Every row gives one point. Before rounding, the points of a table are all equally far from one centre. They may lie mostly on one side of it. Where is the centre, to within rounding?

Points (9 x 2):
[[-11.7  18.0]
 [-10.4  18.9]
 [-13.6  16.3]
 [-19.3   4.3]
 [-14.8  14.9]
 [-14.3  15.6]
 [-18.8   7.0]
 [-14.3  15.5]
 [-16.9  11.8]]
Centre: [0.9 2.1]

Points:
[[ 12.1   4.0   0.8 -19.9]
 [ 12.9   3.8   6.7 -22.2]
 [ 16.7  -3.0   3.7 -18.7]
 [ 10.9   7.2  16.2 -11.7]
 [ 13.6   0.6  14.0 -22.1]
 [ -0.6  -1.8  18.4 -28.4]
 [ 10.6 -12.6  15.5 -24.4]
 [  5.8  -9.1  20.4 -25.5]
 [ 14.7   1.2   0.6 -17.5]
 [ 11.2  -5.7  17.3 -24.6]]
Centre: [ -0.7  -5.7   8.2 -12.8]

Points (12 x 8):
[[ -7.7 -16.7  28.6  -1.7   7.3  17.7 -14.2  -7.0]
 [  8.3 -26.5  13.8   8.3   2.0  27.9  -7.6  -5.1]
 [-15.6 -24.4  11.2  11.0  10.0  -1.7   3.5 -34.3]
 [  1.9   2.6  25.5 -10.2  10.4  -1.8 -10.6 -18.9]
 [  7.1 -17.6  23.5   4.7  11.3   9.3 -12.5 -17.2]
 [ -3.8   4.8   2.3  18.2  16.3 -15.8  11.9 -12.8]
 [ -9.1  -5.3  21.6   3.3  24.1   6.2 -13.0 -14.8]
 [ 12.3  -7.7   9.9  -0.4  16.3  13.2 -23.6  -4.3]
 [  5.2 -13.7  19.4  -1.1  13.7  16.9 -18.9 -18.6]
 [-19.1 -22.6  23.8   2.0   9.4  -1.3 -14.1  -5.2]
 [-24.1   7.9  14.7   2.0   7.7  12.4 -14.7 -28.5]
 [ -4.6 -15.6  26.1   9.3   6.3  -2.9 -14.5 -10.8]]
Centre: [-8.4 -7.7 -5.4 -3.9 -1.1  7.5  2.0 -8.9]

Points:
[[ 13.1  18.3 -14.1   4.2  19.4  -6.2 -14.3  15.5  11.4 -26.3  -4.0]
 [ -1.8   7.3 -11.4  11.3  -0.1  -7.9 -20.8   6.2  24.3 -29.1  -1.2]
 [  1.5  12.6 -13.3   0.7   6.1  -9.5 -27.6   3.6  21.7 -12.1  -7.3]
 [  2.1  11.6 -24.6   5.2   8.4 -15.8  -9.3  11.4  18.9 -31.7   7.7]
 [ -8.9  13.1 -19.5  11.3   4.4 -15.5 -13.7   9.5  24.5 -21.5   4.6]
 [  0.4  13.3 -17.6  10.5  -2.9  -2.0 -22.0   8.5  16.1 -20.6  -2.4]
 [-13.3   5.9 -10.8  -4.3   6.4 -20.0 -14.3  13.5   4.1 -25.1 -15.7]
 [ -8.0   6.3 -16.9  -3.2  -4.0 -10.8 -21.7  12.4  27.4 -24.8   2.0]
 [ 11.3   4.1 -20.0   8.8   0.7 -11.0 -18.5   5.3  16.4 -16.6  -3.1]
 [  7.8   0.1  -7.4  -5.3  15.7 -27.3 -12.6   5.3  29.0 -24.8   5.8]
 [ -9.6   9.9 -15.4   3.7  14.8  -9.5 -12.9   8.5  22.8 -24.9 -11.0]
 [  5.3   9.6 -14.2   7.2  -1.5  -6.7 -24.4  13.6   7.3 -24.7  -7.8]
 [ -1.8  18.2 -17.0   9.5   2.1 -11.8 -23.4   1.4  17.6 -24.7   4.9]
 [ -4.0  21.4 -20.7 -10.8  -5.9 -10.0 -16.7  12.9  12.4 -26.7  -3.9]
 [ -2.2  13.1  -9.6   9.9   5.2  -8.7 -19.5  26.6  14.5  -9.4  -5.3]
 [ -1.9  18.2 -14.5   3.9   5.6  -1.4 -27.6   8.5  19.7 -18.2  -2.0]
 [ 11.7  23.5   2.0   6.7  -4.5  -9.1 -22.4   9.5  14.2 -31.4   3.7]
 [ 11.4   9.0 -14.2   4.7  16.0 -20.9 -20.3   9.0  16.0 -13.8  -4.8]]
Centre: [ -0.5   8.4   0.7  -6.1   5.2  -8.6  -5.1   7.8   9.1 -16.7   7.6]

Points (20 x 14):
[[  7.4   9.8   4.8  -2.5   7.5  27.9  21.7 -10.0  11.1  -2.0 -16.3   4.8
   15.8  -0.9]
 [ 11.2   9.0  29.5  -8.2   9.4  24.0  -4.2  10.8 -10.4  13.3 -26.7   4.9
    4.7  -6.2]
 [ 12.1  16.6  21.4 -31.5  17.7   2.6  -5.7   3.5  -8.4 -14.7 -22.6   3.9
    8.2   2.4]
 [ 23.3   1.9   2.5 -18.3   2.9 -13.4  -1.2  12.6 -10.6 -10.6 -13.0   3.1
   24.6  -6.3]
 [ -1.9   1.1  15.9 -32.2   2.8   5.3   3.4   3.5 -15.4 -10.9 -27.7  -1.5
   -4.9   3.8]
 [ 11.7  17.0  15.4   3.0  34.7   8.0  13.6  -1.2   5.9 -18.8 -28.6  13.6
   11.8   0.3]
 [ 25.2  19.1  10.5  -4.9  10.5  10.8   9.3  -0.9   3.3 -11.4 -22.8  -8.8
   31.5  18.1]
 [ 23.5   5.9  15.5 -11.8  20.2   7.9  19.4  -1.6  -1.9 -14.1  -9.9  11.8
   26.4  -5.8]
 [ 21.4  16.2  -0.8 -11.4   6.6  14.1  18.3  -1.0  -9.9  -7.5 -18.1 -23.3
   12.7  -2.4]
 [  6.8  11.9  26.7  -1.9   1.4  -0.3 -12.7 -13.5  -9.3  -6.7 -27.1  -2.7
   18.7 -16.4]
 [ 18.1   9.0  11.8 -11.9  15.8   0.2  17.5 -10.3   9.1  -0.4 -38.3  10.1
    2.1   4.4]
 [ 12.4   1.4  17.4  -4.2  16.6  -0.2  29.0   5.4 -24.2 -18.3  -4.4  -3.1
   23.2  -5.0]
 [ 10.6   1.2   0.4   1.1  25.9   0.4  29.3   6.1 -16.6 -13.8 -16.0   0.5
   12.3 -14.3]
 [ 27.1  -3.3   5.7 -20.5  12.1  -1.0   9.8   6.1   0.2  -0.8 -15.4  13.1
   16.8 -11.9]
 [  4.6   5.6  15.2 -14.9  25.2   2.0  33.0  -3.8 -14.7 -12.0 -16.3   8.0
   12.9   3.6]
 [ 10.3   7.7   9.0  -7.3  21.5  -5.3  12.5  -2.9 -18.2 -15.4  -8.2  -6.3
   18.6 -24.6]
 [ 10.9   5.4   8.1 -22.3  18.9  -7.2   2.2   2.7 -16.8 -10.8  -9.0  16.1
   22.9  -7.1]
 [ 33.4  15.0   2.7  13.7  23.5  -0.7  -7.6  15.1  -4.4  -7.1 -32.2  -1.2
   18.0   4.3]
 [ -2.8  16.7  12.5  -9.6  17.2  16.5  14.6  -1.0   7.3  -0.1 -28.4   3.0
   11.3  -9.7]
 [  4.0   2.5  10.3 -23.3  17.6   1.0   7.8   7.2 -32.6  -2.4 -13.1  -7.2
   18.6  -4.0]]
Centre: [ 7.9 -3.5 13.7  6.4 15.3 -0.4 -2.2 -0.2 -1.9 -3.6 -3.7 -6.5 -0.6 12.0]

Points (27 x 20):
[[  5.2 -27.3  -4.2  23.0 -14.9  26.7   3.7   5.0  -8.0   4.1 -10.0   6.7
    3.9  24.5  -8.2  -2.6  -3.4  -8.4  -0.2  -6.3]
 [  2.6 -22.4   7.6  12.3 -15.7  -0.8   6.5  -9.5  -6.2  23.1   7.2 -19.3
   12.1  23.7 -13.1 -10.2   2.8 -11.3  -5.5  -4.4]
 [  7.0 -13.4  -1.8  24.1 -21.1   5.8  -1.5  -1.1  -0.5  10.5   5.1 -16.8
   -7.3  27.2 -16.2   1.2   4.8 -30.6  -5.2  -0.8]
 [  4.1 -38.1  20.1   9.9 -15.5  -2.4   1.3 -11.1 -22.6  12.8  -4.7  -1.5
  -12.5   8.8 -18.3 -12.8   1.2  -4.9  -2.2   3.8]
 [ 17.7 -20.7  13.9   3.0 -35.6   5.2   2.7  -5.3 -22.3  -3.5  -4.3   6.5
   -6.6  26.8 -17.6  -0.4  -0.4  -4.1  -9.5   4.2]
 [ 13.7 -36.9   7.4  -2.6 -26.6   1.4  -1.3  -4.4   2.1 -18.6   4.5  -2.1
   -1.1  26.4 -14.5 -18.4  12.8   1.2 -11.3   1.2]
 [ -8.9 -12.1   4.9   8.2 -17.7  12.0 -16.2  -1.9  -8.0   9.0  -3.8  -3.6
  -17.2  29.3  -3.7  -1.8  13.2 -33.2   0.2   3.4]
 [ -4.8 -24.9 -10.3  18.8 -14.0  -5.3  -7.7   1.0 -23.3  22.7   6.0 -10.1
  -14.2  21.5 -26.1  23.6  19.7  -9.3  -0.9 -13.6]
 [  5.1 -29.2  -4.8   6.9  -8.3   3.8  -8.9  -0.8 -15.5  18.8  -6.1  10.6
   -2.3  29.4 -14.9  11.5  11.5 -22.3   0.6 -11.4]
 [  4.7 -28.1  -7.5  18.6 -21.9  10.4  -1.1   5.0 -14.5  10.7  -8.2  -3.6
   -5.0  22.0 -13.1   4.0  15.0 -29.4   1.3 -17.3]
 [  7.0 -31.2   6.7   1.3 -24.3   3.4 -11.5   9.6 -19.8  -4.9  -9.0  -2.0
   -7.6  28.1 -34.2   9.3   0.3 -13.3  -3.8   0.4]
 [  8.8 -32.2   3.1  13.9 -23.1   2.9 -12.0  10.0 -14.0   1.0 -22.1   3.5
   -5.4  10.7  -1.1 -14.4   4.7  -5.0  -3.0   4.9]
 [ -0.9 -27.6  -9.7  -3.2 -10.6  -5.7   2.4   4.8  -9.1 -10.0   5.1   1.3
   -4.4  15.7   3.1 -10.6  -6.2 -35.2   5.9   6.8]
 [  3.5 -43.9   0.1  17.6 -21.8  -2.5   8.4  -1.2 -13.6  -9.3  10.7 -20.8
  -19.1  15.7   6.1   5.8  18.3 -18.8   7.6   2.7]
 [  0.6 -27.5 -19.6   6.0  -9.5  24.0  -8.9  -9.2  -5.8  -2.1 -12.2  -4.8
  -10.3   9.1 -14.6  -6.9   8.5 -34.3  -1.6   4.6]
 [ 18.6 -34.3  13.1  19.6 -15.7  10.1 -12.8  -6.5  -0.9   2.5  10.6 -15.4
  -21.5  20.8 -11.6 -10.4   4.8  -4.2  14.5  12.4]
 [  3.9  -5.3  -1.7  -0.5 -18.1  15.6  -8.4 -12.4   2.9   7.3 -13.7 -21.7
  -11.8  19.2 -20.2   0.3   3.0 -31.5  -3.1  -0.4]
 [  7.5 -27.9   8.7  13.1 -27.4  -5.8 -18.4   2.5  -7.8   5.0 -13.5 -28.4
   -4.5  26.4  -3.0  -9.2   8.8  -2.0   7.5 -10.5]
 [ 10.0 -42.2  10.3   9.7  -8.2   6.5  -0.6 -10.7  -1.7   7.1   5.2 -11.4
  -13.8  25.2 -19.1   1.4  15.8 -24.1   9.4  -9.2]
 [-15.8 -26.8  14.5  12.9   1.9   1.9  -2.9  -2.4 -20.1   7.1   5.2  -1.1
  -18.5  25.3  -8.7  12.0  16.6 -23.3  -7.7   6.4]
 [  4.8 -23.9  -3.3  22.8 -18.9  17.9 -12.8   1.0 -20.8  18.9  -4.5   3.2
   -3.9  16.8 -13.2  -3.3  15.4 -19.9   0.3  10.2]
 [ 14.7 -25.8 -10.0  29.0 -11.2   3.4  -2.2   3.4   1.6  -2.8 -19.7 -18.1
    0.4   7.1 -15.6  -1.3  -0.7 -16.0 -10.6  -2.4]
 [ 10.6 -23.6  19.4  14.5 -28.1   3.3   1.4  -7.5  -0.9  15.1  19.0  -8.1
  -16.1  22.1  -6.9  -3.2   2.2 -18.8  10.1  -3.8]
 [ -0.5 -30.5  -4.8  10.2 -14.6   0.8   4.6  19.6 -15.1   3.4   3.8  -6.3
  -18.0  11.3 -18.2   5.5  20.0 -25.8 -12.1   2.4]
 [  4.0 -22.5 -15.7  -6.2 -13.0  14.1   9.0 -11.5  -9.3   5.4   6.4   3.1
  -13.4   0.2 -28.8  10.9  18.3 -20.9 -18.2  13.3]
 [-12.6 -29.0   5.1   5.3 -29.1   7.2   2.5  -5.1 -10.4  -8.8   0.1  -5.2
  -11.2   3.3   3.3  11.5  24.3 -39.8  15.8 -14.1]
 [  7.2 -24.2   5.2  41.6 -17.1   8.2   1.3   2.1  -1.1   0.3   4.8 -15.7
    2.1  16.0  -2.2   6.3  17.0 -15.3 -12.9   5.4]]
Centre: [ -0.7 -10.3  -1.1   4.5  -9.8   4.6 -11.9  -8.2 -11.2 -11.9  10.9  -7.1
  -1.9  -0.5  -9.3   7.9   9.4   1.0   5.4  -8.0]
